Each row is a point. Any point is a mix of the corners, with weights that add up to 1. It lies inside the corners' shape when no weight is negative. Is each point inside? If not, which corners have a negative weight?

Corners:
(1): [-0.43 -0.11  0.57]
(2): [-0.43 -0.03 -0.08]
(3): [ 0.73 -0.25  0.16]
(4): [-0.18  0.71 -0.54]
Points:
[ 0.01  0.58 -0.54] => outside (1)
[-0.36 -0.01  0.35] => inside
[-0.01  0.44 -0.32] => inside
[ 0.06 -0.02 -0.10] => outside (1)
[0.25 0.04 0.03] => inside
[-0.09  0.10 -0.11] => inside
[0.28 0.05 0.09] => outside (2)
[-0.38 -0.09  0.48] => inside

Corners:
(1): [ 0.03  0.03 -0.27 -0.18 -0.08 -0.36 -0.12  1.88]
(2): [-0.21 -0.16  0.39 -0.28  0.74  0.10 -0.23 -0.50]
(3): [ 0.21 -0.42 -0.37 -0.34  0.35  0.01 -0.16 -0.52]
(4): [ 0.34  0.23  0.16 -0.15 -0.15  0.48 -0.46 -0.17]
(5): [ 0.34  0.17  0.21 -0.21 -0.08  0.45  0.72  0.31]
(6): [ 0.17  0.48 -0.24 -0.20  0.20 -0.11 -0.19 -0.54]
(7): [ 0.11 -0.42  0.11  0.00  0.20 -0.60 -0.31 -0.52]
(8): [-0.46  0.22 -0.20  0.14 -0.17  0.37 -0.38 -0.48]
(9): [ 0.03  0.25 -0.15  0.61  0.32  0.29 -0.41  0.11]
Points:
[ 0.09  0.11 -0.11 -0.11  0.15 -0.04 -0.03  0.08] => outside (4)
[ 0.03 -0.03  0.56  0.14  0.22  0.69 -0.36 -0.98] => outside (1, 3, 6)
[ 0.48 -0.06 -0.33 -0.19  0.10 -0.28  0.19  0.44] => outside (2, 4, 8)
[ 0.14  0.24 -0.16 -0.18 -0.15  0.13 -0.23 -0.28] => outside (2, 9)
[ 0.10  0.05  0.08 -0.14  0.19  0.19 -0.29 -0.16] => inside
[ 0.19  0.05  0.13 -0.14  0.08  0.19  0.07 -0.03] => inside
[ 0.15  0.01 -0.23 -0.24 -0.12 -0.21 -0.06  0.36] => outside (2, 9)
[ 0.08 -0.01  0.00  0.05  0.14  0.16 -0.21  0.20] => outside (6)

Corners:
(1): [ 0.18 -0.02  0.19  0.26  0.39  0.65  0.31 -0.45  0.17  0.00  0.71  0.21]
(2): [-0.43 -0.14 -0.57  0.47  0.17  0.39 -0.57 -0.30 -0.06 -0.10 -0.23 -0.45]
(3): [ 0.24 -0.54 -0.32 -0.11 -0.59 -0.07 -0.38  0.34  0.52 -0.01  0.42 -0.46]
(4): [ 0.09  0.70 -0.39  0.17  0.31  0.49  0.23  0.41  0.42 -0.31  0.34 -0.51]
(5): [ 0.19 -0.44  0.53  0.34  0.12 -0.32 -0.47 -0.44  0.53 -0.52  0.43 -0.25]
(6): [-0.20  0.17  0.30  0.27 -0.12  0.26  0.33  0.40 -0.48 -0.07  0.02  0.64]
(7): [ 0.40  0.38  0.32 -0.28 -0.20 -0.57 -0.54 -0.20  0.07  0.00  0.32  0.55]
(8): [ 0.27  0.71  0.67  0.31 -0.35  0.75 -0.08 -0.22 -0.54  0.20 -0.36  0.43]
(9): [ 0.48 -0.39 -0.29 -0.26 -0.58 -0.32  0.34  0.55  0.22  0.26 -0.27 -0.40]
(10): [-0.27  0.20 -0.38 -0.28  0.34  0.32 -0.63  0.47  0.43  0.04 -0.50 -0.30]
(11): [ 0.01  0.03 -0.36 -0.50 -0.23  0.57  0.09 -0.11 -0.12 -0.34 -0.18  0.12]
(12): [-0.11 -0.44  0.05 -0.53  0.19 -0.36 -0.31  0.62 -0.25  0.07  0.17 -0.49]
(13): [-0.62 -0.23  0.41 -0.46 -0.41 -0.71 -0.35  0.40 -0.10  0.41 -0.33 -0.43]
Points:
[-0.19 -0.49 -0.05  0.06 -0.07 -0.16  0.14  0.24  0.00 -0.17  0.29 -0.22] => outside (7, 8, 10)
[-0.06  0.11 -0.05 -0.08  0.07  0.26 -0.17  0.20  0.07 -0.02 -0.07 -0.04] => inside
[-0.13 -0.36  0.09 -0.12 -0.06 -0.36 -0.38  0.23  0.08  0.09  0.08 -0.20] => outside (4, 8, 11)
[ 0.13 -0.24  0.19 -0.30 -0.23 -0.57  0.20  0.43  0.05 -0.09  0.49  0.18] => outside (2, 8, 10)
[ 0.23  0.28  0.16 -0.06 -0.20  0.09  0.07  0.09  0.18 -0.04  0.13  0.10] => outside (2, 12)
[ 0.14  0.44 -0.72 -0.43 -0.22  0.48 -0.04  0.78 -0.29  0.06 -0.38  0.06] => outside (1, 5, 13)
[-0.03 -0.12 -0.12 -0.14 -0.09 -0.17 -0.56  0.13  0.34 -0.10 -0.15 -0.50] => outside (1, 6)
[-0.24 -0.22 -0.17 -0.04 -0.21  0.06 -0.15  0.43 -0.01  0.00 -0.33 -0.53] => outside (1, 7)
[ 0.17 -0.05 -0.18  0.03 -0.10  0.14 -0.27  0.00  0.22 -0.07  0.05 -0.26] => outside (6, 13)

Corners:
(1): [-0.19  0.43  0.34  0.75  0.05 -0.23 -0.11  0.39  0.52 -0.51 -0.33 -0.17
  0.12  0.26  0.60  0.16  0.25  0.20  0.30  0.19]
(2): [-0.23  0.38  0.64  0.52  0.77  0.00  0.17  0.87 -0.47  0.01 -0.07 -0.03
 -0.24  0.12 -0.81  0.64 -0.10  0.19 -0.53  0.25]
(3): [ 0.35  0.15  0.19  0.23  0.27 -0.13 -0.58  0.40 -0.36 -0.15  0.36  0.02
  0.37 -0.53  0.02  0.07 -0.30  0.13 -0.50 -0.22]
(4): [ 0.20  0.18 -0.41 -0.18  0.05 -0.02  0.30 -0.49  0.52 -0.04 -0.57 -0.14
  0.20 -0.20 -0.08 -0.18  0.03 -0.50  0.05  0.83]
(5): [ 0.29  0.09  0.05  0.28 -0.15 -0.47 -0.17  0.16  0.28 -0.27 -0.42  0.17
 -0.38  0.19  0.35  0.21 -0.62 -0.76  0.53  0.32]
(6): [ 0.05 -0.11 -0.11  0.21 -0.20 -0.31 -0.17  0.03 -0.15 -0.07 -0.16  0.03
 -0.51 -0.05 -0.33 -0.23 -0.39  0.32 -0.13 -0.17]
(7): [ 0.04  0.20  0.27 -0.03  0.02  0.19  0.41  0.96  0.16  0.33 -0.75 -0.08
 -0.05 -0.30 -0.03  0.86 -0.40  0.22 -0.28 -0.07]
(8): [ 0.40 -0.06  0.41  0.29 -0.08 -0.48  0.12 -0.15  0.51  0.13 -0.17 -0.06
 -0.19  0.10  0.47  0.13 -0.41  0.37 -0.06  0.65]
(9): [-0.15  0.20  0.57 -0.45 -0.81 -0.45 -0.37  0.10 -0.88 -0.50 -0.14  0.32
 -0.12  0.70 -0.63  0.21  0.24 -0.21 -0.18 -0.21]
(10): [ 0.52  0.89  0.06  0.66 -0.37 -0.38 -0.03  0.01  0.26 -0.51 -0.36 -0.02
  0.30  0.07  0.06  0.12 -0.59 -0.40  0.23  0.44]
(11): [-0.33  0.21 -0.02  0.03  0.25 -0.68 -0.06 -0.14 -0.08 -0.31  0.50  0.13
  0.45  0.73 -0.07  0.15 -0.02 -0.15 -0.30 -0.52]
(12): [-0.54  0.09  0.49 -0.22 -0.24 -0.42  0.00 -0.01 -0.58  0.19 -0.02  0.48
  0.11  0.40 -0.25  0.37  0.09  0.06  0.45 -0.31]
(13): [ 0.02  0.24  0.33  0.27  0.13 -0.88 -0.48  0.27  0.18  0.65  0.03 -0.09
  0.10  0.10 -0.22 -0.09  0.06  0.05 -0.16 -0.24]
(14): [ 0.00 -0.25  0.69  0.13 -0.54  0.26 -0.01  0.03 -0.08  0.19 -0.58 -0.64
 -0.48 -0.49 -0.57  0.47 -0.25  0.08 -0.36  0.34]
(15): [ 0.03 -0.04  0.35  0.43 -0.29  0.21  0.05 -0.18 -0.05  0.17  0.05  0.44
  0.40  0.64 -0.13  0.02  0.28  0.18 -0.23 -0.05]
(16): [ 0.28 -0.58  0.11  0.20  0.00 -0.15  0.49 -0.03  0.20  0.06  0.23 -0.23
  0.96 -0.06 -0.33 -0.43  0.03  0.03  0.04  0.43]
(17): [ 0.26  0.44  0.57  0.25 -0.11  0.02  0.60  0.62 -0.23  0.45  0.52 -0.57
  0.37  0.58  0.34 -0.20 -0.48  0.19 -0.19 -0.07]
(18): [ 0.28 -0.19  0.14  0.34  0.83 -0.48  0.32 -0.26  0.53 -0.15 -0.38  0.21
 -0.08 -0.23  0.52 -0.29  0.11  0.12 -0.10 -0.47]
(19): [ 0.11 -0.15  0.24 -0.17 -0.80 -0.19  0.42 -0.10 -0.01  0.46  0.75  0.17
  0.20  0.50 -0.12  0.36  0.80  0.17 -0.02 -0.43]
(20): [ 0.33  0.24  0.39 -0.06  0.03  0.52 -0.39 -0.02  0.26 -0.21 -0.31  0.12
 -0.07  0.13 -0.78  0.72  0.51  0.43 -0.05 -0.17]
(21): [ 0.09  0.42  0.44 -0.18 -0.12 -0.04 -0.12  0.17  0.30 -0.47  0.25  0.44
 -0.03 -0.15 -0.43 -0.02 -0.45 -0.04 -0.38 -0.14]
Points:
[ 0.17  0.21  0.26  0.16 -0.09 -0.22  0.06  0.06  0.07  0.02 -0.09  0.01
  0.16  0.14 -0.12  0.13 -0.12 -0.07 -0.10  0.12] => outside (1, 6)
[ 0.20  0.09  0.13  0.43  0.24 -0.32  0.12  0.18  0.27 -0.04 -0.09 -0.09
  0.16 -0.04  0.24 -0.14 -0.44 -0.07 -0.26  0.15] => outside (9, 12, 19, 20)
[ 0.06  0.18  0.19  0.03 -0.85 -0.01  0.20 -0.20  0.29 -0.24 -0.32 -0.07
  0.31  0.62  0.28  0.39  0.23 -0.23  0.53  0.45] => outside (2, 3, 6, 13, 18, 21)
[ 0.00  0.18  0.22  0.02  0.03 -0.09  0.04  0.14 -0.08 -0.04 -0.02 -0.09
  0.24 -0.11 -0.34  0.10  0.06  0.08 -0.20 -0.08] => outside (5, 8, 15)
[ 0.05  0.12  0.28  0.19 -0.03 -0.28  0.12  0.11 -0.02  0.06  0.03 -0.04
  0.17  0.05 -0.04  0.05 -0.10  0.08 -0.20  0.04] => outside (5, 20)
